Each row is a point. A path goes straight from each point to the next, and from the last back to the first. The post is the endless flat space through its rows: a point in 2 columns, a line in 3, a plane in 4, and so on, so that a path can go around it. Count how often the path circles the post. Going back the other way cancels.

Post (1 x 2):
[[ 0.5 -0.1]]
Path (22 x 2):
[[ 3.4  0.1]
 [ 1.2  5.8]
 [-1.4  4.1]
 [ 4.1  2.7]
 [ 2.7 -3.4]
 [-0.2 -2.0]
 [-1.2 -2.9]
 [-1.4  1.1]
 [ 0.2  6.0]
 [ 2.5  0.8]
 [ 2.5  0.3]
 [-1.2  4.9]
 [-3.3  2.7]
 [ 1.3  2.4]
 [ 2.1 -0.1]
 [ 1.6 -3.8]
 [ 2.5 -0.7]
 [ 1.5  3.4]
 [ 3.8  0.4]
 [ 3.4 -5.4]
 [-0.8 -3.5]
 [ 3.1 -4.2]]
Times around: 1

Post (3 x 4):
[[-0.1  0.7  1.5 -3.1]
 [ 2.0  0.3 -5.0 -1.3]
 [ 0.3  0.9  1.6  3.9]]
Path (25 x 4):
[[-1.4 -0.3 -3.3  0.3]
 [-2.6  3.5  3.9  2.3]
 [ 2.0  4.7 -2.4  6.0]
 [ 2.2  2.2  4.1  4.6]
 [ 1.8 -0.5 -0.8  2.7]
 [-0.5 -0.5  1.5  4.8]
 [-1.5  0.5  0.9 -7.4]
 [-0.8  2.3  2.2  3.3]
 [-0.5  3.7  5.5  3.2]
 [ 1.5  3.0  1.1  3.1]
 [ 2.1 -0.2 -1.3 -2.3]
 [ 1.3 -1.9 -0.3  6.0]
 [ 0.6 -1.4 -4.9 -4.8]
 [-3.2  0.7  6.7  0.3]
 [-0.2  2.6 -2.9 -5.3]
 [ 0.8  3.8  0.7  0.8]
 [ 1.8  1.4  2.6  1.2]
 [ 2.5 -3.0 -0.1  4.7]
 [-1.4 -1.1  3.2 -0.6]
 [-1.5 -1.8 -2.1 -1.5]
 [ 1.3  0.7 -8.2 -0.2]
 [ 0.1  2.1  1.9  4.5]
 [ 2.7  1.5 -1.9 -2.3]
 [ 3.2 -0.7  0.1  3.4]
 [ 1.3 -3.3 -0.8  3.6]]
Times around: 4

Post (5 x 6):
[[ 0.0 -0.2  0.9  1.0  0.7  2.6]
 [-0.2  1.9 -2.6  2.2  0.6 -5.5]
 [-1.0  3.4 -2.3  1.1  3.7 -5.4]
 [-2.9  3.0  3.1  2.0  1.8  1.3]
 [ 0.4  0.4 -4.9 -1.6 -3.1  1.0]]
Path (31 x 6):
[[ 2.4  2.5 -2.5  1.5  0.0 -3.9]
 [ 1.1 -0.6  2.5  6.9 -5.9  2.9]
 [-1.5  2.9 -7.5 -2.3  2.9 -0.3]
 [ 0.8 -3.6 -3.9  2.7 -0.9 -3.5]
 [-1.4 -1.4  2.9  0.1  0.3  1.9]
 [-0.3  3.5  1.0  2.1  0.7 -5.6]
 [ 2.7  3.7  1.1  3.4  4.0 -2.6]
 [ 2.9  2.5 -7.3  0.2 -4.0 -5.1]
 [-1.2  3.3  0.3 -2.6 -3.3  0.9]
 [-2.2 -1.6  3.6  4.2  1.2 -4.7]
 [-1.5  0.2  2.3  5.6  2.3 -3.4]
 [-0.5  1.3  0.1  2.5  3.7 -0.8]
 [ 3.1 -0.4 -4.0  1.2 -0.4 -0.8]
 [ 5.4  0.3 -4.7  0.3 -2.0 -5.4]
 [-1.4  1.7  0.1 -0.8 -2.0 -1.9]
 [ 2.7 -1.9  2.1  1.1  1.0  0.0]
 [-0.9  5.1 -2.0  2.3 -2.2 -3.1]
 [ 4.4 -0.3 -4.3 -2.1 -2.4  0.4]
 [-0.8  4.8 -0.4 -1.5  0.2 -5.1]
 [-1.7 -0.8  1.8 -2.5  4.8  0.8]
 [ 0.9 -1.8 -4.5 -1.3  2.5 -2.8]
 [-0.4  1.4 -3.2 -1.5  0.5 -2.5]
 [ 0.8  2.8 -2.6 -2.2 -5.0 -0.1]
 [ 0.9  1.9  3.0  6.0  1.5 -1.6]
 [ 0.6  0.9  3.0  1.7 -0.4  5.8]
 [-1.7  2.9  3.1 -0.4 -2.2 -2.0]
 [-2.8 -0.7 -1.7 -1.9 -1.1 -0.4]
 [-1.7  0.6 -4.1  0.9  0.9 -4.6]
 [-3.2 -2.2  3.5  8.2  0.1 -0.1]
 [-5.7  5.8  1.4 -1.9  5.0 -1.2]
 [ 0.4  0.8 -3.0 -1.9 -3.9  0.0]]
Times around: 0

Post (7 x 8):
[[ 2.6  1.0  4.9  0.5  2.3 -0.4  2.5 -1.6]
 [ 3.3 -0.1  6.2 -3.9 -3.1 -4.6 -3.0  2.0]
 [-0.2 -4.1  0.2 -0.1 -2.3  1.2  1.3 -1.5]
 [ 0.0 -4.6 -2.5  2.5  1.7 -0.1  2.7 -2.2]
 [ 1.2 -2.6 -1.9  0.1 -4.0 -1.3  1.7 -3.0]
 [ 3.3  1.5  1.5  2.1  1.5 -0.5 -1.7 -2.1]
 [-1.3 -2.8 -3.2 -1.7  0.5  1.2  3.2 -2.7]]
Path (30 x 8):
[[ 3.4  2.0 -0.7 -0.7  4.2  1.6 -0.3 -0.2]
 [-0.2 -4.3 -0.1 -0.6  0.8 -4.1  0.1  5.3]
 [ 1.3 -0.5 -0.5  3.6  1.3 -0.2  0.1 -2.1]
 [ 0.6 -6.5  1.7  3.3 -7.2 -1.0  3.2 -3.4]
 [-1.6 -5.6 -0.8  2.1 -3.3 -2.9  2.6 -1.5]
 [-0.3  3.8 -5.1 -1.9  3.1  3.4  3.5 -4.0]
 [ 1.1 -0.4  4.9 -6.3  1.3  1.4  5.2  1.5]
 [ 2.2 -4.7  2.3 -0.6  1.5 -1.0  1.5 -0.3]
 [ 0.5  0.4  0.3  2.9  4.2  4.0  0.6 -7.3]
 [ 1.0 -0.3  6.5  0.6 -0.3 -1.5  6.8 -3.1]
 [ 1.4 -3.1  2.3 -2.4 -7.3 -3.0 -1.5 -3.6]
 [ 2.1 -3.5  0.9 -0.3 -0.8 -1.4  3.7 -3.4]
 [ 1.7 -2.5 -0.5 -3.0 -3.0  0.3  1.2 -0.7]
 [ 0.9 -3.6 -1.1  1.6 -1.6 -0.6  1.1 -0.7]
 [ 1.1  1.7  0.4 -2.2 -2.4 -2.2  2.8 -2.0]
 [ 1.8  0.4 -0.3  4.7  1.5  0.3 -1.5 -5.2]
 [ 3.7 -4.0 -1.5  3.7  2.2 -4.5 -2.2 -3.6]
 [ 0.1 -3.7  2.0 -3.3 -4.6  3.3  2.3 -1.7]
 [ 3.7  0.9 -0.3 -1.2 -6.5  2.2  2.2 -2.8]
 [ 0.7  0.4  1.6  0.6 -1.1 -1.3  6.6  0.0]
 [-1.1 -1.9 -1.0 -0.6 -5.5  0.2  2.6 -4.3]
 [ 0.0 -3.7  1.5 -0.6 -0.5 -2.0 -1.1 -1.7]
 [ 1.3 -5.6  0.8  0.0 -2.3 -1.3 -2.2  0.2]
 [ 2.1 -7.3  4.1  0.4 -0.5 -5.0 -2.2  2.7]
 [ 1.8 -2.8  7.5  2.8 -0.9 -3.4  0.0 -1.7]
 [ 2.5 -0.2  2.5  1.8 -6.0 -2.5 -1.5 -1.0]
 [ 0.6 -1.8  0.6  1.2  0.5 -1.8  1.9  1.9]
 [ 0.7 -2.7  9.0 -4.0 -3.5 -5.3  2.2  2.2]
 [ 0.2 -3.0  1.4  0.0  4.7 -0.6  2.6 -1.4]
 [ 3.7 -3.2  1.1  4.3  0.9  0.0 -5.1 -0.8]]
Times around: 2

Post (8 x 9):
[[-0.5 -1.7 -1.0  2.2  0.7  0.2  1.1 -2.5 -1.3]
 [-0.3  3.8  0.8 -0.5 -3.2  4.5 -2.4 -2.9  1.7]
 [ 6.1 -2.3  0.6 -0.4  3.1  1.4  3.5  2.4 -3.7]
 [-4.2 -1.0  0.4 -1.2  0.5 -5.0 -3.4  2.3 -0.9]
 [ 2.8 -1.7  2.0 -1.3  1.7 -1.2 -2.2  0.4  0.1]
 [-2.1  2.1  0.4  0.2 -2.3 -1.2 -0.3 -3.9  2.7]
 [-2.3  0.0 -2.5 -2.5 -1.7 -1.4 -4.1 -1.9  4.3]
 [ 2.4  0.0  2.1  1.0  2.3  3.3  0.8  0.9  0.5]]
Path (23 x 9):
[[-0.4 -0.7 -0.7  3.9  1.0 -3.8 -1.5 -2.7  1.7]
 [ 1.1  0.5  0.8 -2.8  2.7 -3.5 -4.0  2.0 -7.2]
 [-1.1  4.3  0.6 -2.0  0.8  9.1 -0.2  2.5  3.6]
 [ 0.8 -0.5  0.5 -8.1 -4.9 -2.8 -2.7  2.5  2.7]
 [-2.9 -1.8 -3.4  4.9 -0.6  1.8  2.0 -0.9 -4.9]
 [-1.4  0.2 -2.0  3.6  3.6  3.4 -0.6  1.9  1.7]
 [ 3.4  0.9  0.4  1.2  3.2  0.4  7.2 -2.7  0.1]
 [-2.4 -0.6 -2.0  3.2 -1.6 -2.3 -5.6 -2.9  2.7]
 [ 3.6 -2.5  3.2  0.3  0.5  0.3  5.6  3.2  1.7]
 [-2.5  0.7  3.8 -3.9 -0.9  1.8 -2.8 -0.6  1.9]
 [ 1.2 -0.9  1.0 -3.0  3.7 -3.5 -1.9  2.6 -1.7]
 [ 2.5  3.6  1.8 -0.6 -0.6  2.5 -0.4  0.3  0.5]
 [ 5.5 -0.3 -2.9 -1.1 -4.5 -1.8  0.6 -4.7  0.7]
 [ 1.7 -6.0  1.7 -0.2  3.9 -2.1 -1.1  0.7 -0.8]
 [-4.3  3.2  1.3 -0.6 -2.9 -0.1 -3.2 -2.3 -4.2]
 [ 4.6 -2.3  8.4  1.7  8.3 -3.7 -6.6 -1.4  0.7]
 [ 4.8  2.4  4.4 -0.6  0.9  5.2 -2.5  4.2 -1.3]
 [-0.7 -1.4  0.2 -1.8 -2.4 -2.7 -2.1  0.9 -3.9]
 [-2.3  0.7  1.8 -5.0 -1.2 -1.5 -7.7  2.9 -0.7]
 [ 0.4 -1.0  0.7 -1.7  2.3 -5.9 -0.2 -4.2  7.0]
 [-2.3 -0.8 -3.7  0.0  1.1  0.4  0.7 -0.4 -1.8]
 [ 2.3  1.1 -0.2 -3.1 -0.7  4.9 -0.3  1.2  2.3]
 [-1.7 -1.5  3.1  5.1 -0.6 -1.2  2.7 -0.5 -1.5]]
Times around: 1

Post (11 x 12):
[[-2.1  0.2  0.7 -0.5 -6.1  0.8  3.4 -0.1 -0.3  2.3  1.2 -3.6]
 [ 2.6  1.5  4.1 -0.4 -3.6  1.8 -1.7 -2.3  2.5  0.2 -2.7 -1.7]
 [ 1.3 -0.5  0.6 -3.1 -4.2 -1.7 -3.4 -2.9  2.8 -1.8 -0.2  1.2]
 [ 1.5 -3.9  0.0 -3.3 -0.7 -0.5 -3.8  0.1  0.6  0.1 -4.3 -1.6]
 [ 2.2  1.5  0.0  3.6 -5.6 -3.4  0.8 -4.7 -1.5 -0.4 -1.0  0.5]
 [ 2.6 -2.5 -1.3 -1.2 -0.9  0.0 -2.8  2.4  2.6 -1.2 -0.8 -3.0]
 [-2.2 -2.8  0.6  5.6 -0.5 -2.4 -0.5  0.8 -3.4 -2.1 -0.1 -3.6]
 [-1.1 -2.2 -0.8  2.9  2.5  0.7  4.2 -1.0 -0.6 -2.0  5.3 -4.6]
 [ 0.9 -0.1 -0.1 -2.5  1.8  1.9 -0.2 -0.9 -4.3 -4.8  4.9  0.2]
 [ 0.3 -3.0  2.5  1.6  0.2  0.5  2.7  0.6 -0.3 -3.1  1.1 -2.3]
 [ 0.9 -1.7  1.7 -2.1  1.3 -0.5 -1.8  3.9 -3.1 -0.3  3.3  2.1]]
Path (31 x 12):
[[ 1.0 -2.7  3.1 -2.8 -4.7  3.3 -2.7 -0.2 -0.9 -4.9 -0.1  0.2]
 [ 0.2 -3.4 -3.4 -3.4  1.5 -0.1 -4.3  2.1 -0.1 -1.1  1.1  1.9]
 [ 1.3  1.0  0.3  0.8 -1.8  3.6  3.1  1.4  0.8 -3.7  1.8 -3.8]
 [-1.4 -0.4  2.1 -2.2  0.5  2.6  3.2  2.0  3.3 -2.0  0.5 -2.3]
 [ 4.8 -1.9  0.0  0.8 -2.2 -0.9  3.3 -2.2  1.7 -1.4 -0.9  3.7]
 [ 2.4  2.7  1.1  6.6 -4.5 -1.7 -2.4 -6.2 -0.2 -3.5 -1.0  0.3]
 [-1.1 -7.0  1.6 -0.4  6.4  1.8  3.1 -0.4  0.3 -3.1 -1.7 -1.4]
 [ 3.9  0.3  0.7 -1.1  0.2  0.3  1.6 -5.0  2.0 -0.8  1.2  4.4]
 [ 2.0 -3.0 -2.5 -0.4 -3.5 -0.4 -0.1  1.3  5.5 -1.7  2.6 -2.6]
 [ 3.9 -3.4  2.1 -3.3  0.3  2.6  0.5 -1.1 -2.7 -1.4  3.5  0.5]
 [ 1.6  2.9  4.0  0.2 -3.1  1.6 -3.3 -7.8  1.2 -5.8  0.1 -3.1]
 [ 1.8 -1.8  3.7  3.0  0.9 -0.5  5.4 -1.2  2.4 -2.8  5.5 -4.8]
 [ 1.3  1.1 -0.7  2.9 -4.0 -2.3 -3.3 -2.7 -0.6 -1.2  5.5 -1.0]
 [-5.3 -2.5 -0.7  7.2 -7.3 -2.7  0.8 -1.5 -2.6  1.4  1.8 -6.1]
 [ 1.2 -3.0  7.1 -1.3  1.9  1.2 -2.8  2.9 -1.3  0.8  0.0 -1.5]
 [-0.1 -1.3  1.7 -0.3 -2.4 -2.5  3.3 -6.0 -1.2 -0.4 -0.9 -1.4]
 [ 1.9  0.9 -1.0  2.5 -0.4 -1.7 -1.3  2.2  3.1  0.9  0.1 -3.0]
 [ 0.3  0.7  3.2  2.3 -3.7 -2.2 -0.7 -2.0  1.0 -4.1  2.1  2.9]
 [ 0.3 -2.2  1.6 -2.8 -1.4  0.6 -2.1  1.5  0.3 -2.7  3.4  1.4]
 [-0.7 -7.8 -3.6 -2.6  1.4  0.5  4.1  5.9 -4.3 -5.5  6.0 -4.0]
 [ 3.1 -4.9  1.2 -1.8 -0.5 -2.1 -1.5 -1.3 -3.8 -1.1  0.2  3.2]
 [-2.0 -0.7 -3.2 -1.3 -4.1  0.1 -7.0  2.6 -6.3 -1.4  2.7  1.7]
 [ 2.1 -3.1  2.7 -1.3  2.7  2.0 -0.4  0.5 -2.6 -0.6  3.8  0.2]
 [ 0.2  4.7  3.6  2.6 -6.9 -0.9 -2.3  1.9 -0.9  1.7  6.4 -1.1]
 [ 3.5 -0.5  2.0 -1.1  0.1 -0.8 -3.0 -2.3  1.3 -1.1 -4.9 -4.1]
 [ 0.4 -1.2  6.2 -2.0 -2.5  0.4  4.5  0.7  1.5 -4.3  1.8 -3.4]
 [ 3.8 -1.7  1.3 -4.9 -2.1 -0.6 -0.1 -1.0 -1.8 -0.2  2.0  2.3]
 [-0.4 -0.9  3.3 -0.4 -1.7  1.1  2.2 -2.0 -3.0  4.5  4.6  2.3]
 [-2.1 -2.7  1.1 -0.1 -7.2 -1.5 -2.2  1.0  4.4  7.6 -1.5  0.5]
 [ 4.9 -1.5  2.6 -2.1 -1.7  0.5  0.4  1.8 -1.7 -1.7  3.4  1.9]
 [-0.7  0.2 -3.4  8.7 -5.8 -1.2  2.0 -7.7 -0.3 -6.4  3.9 -9.2]]
Times around: 1
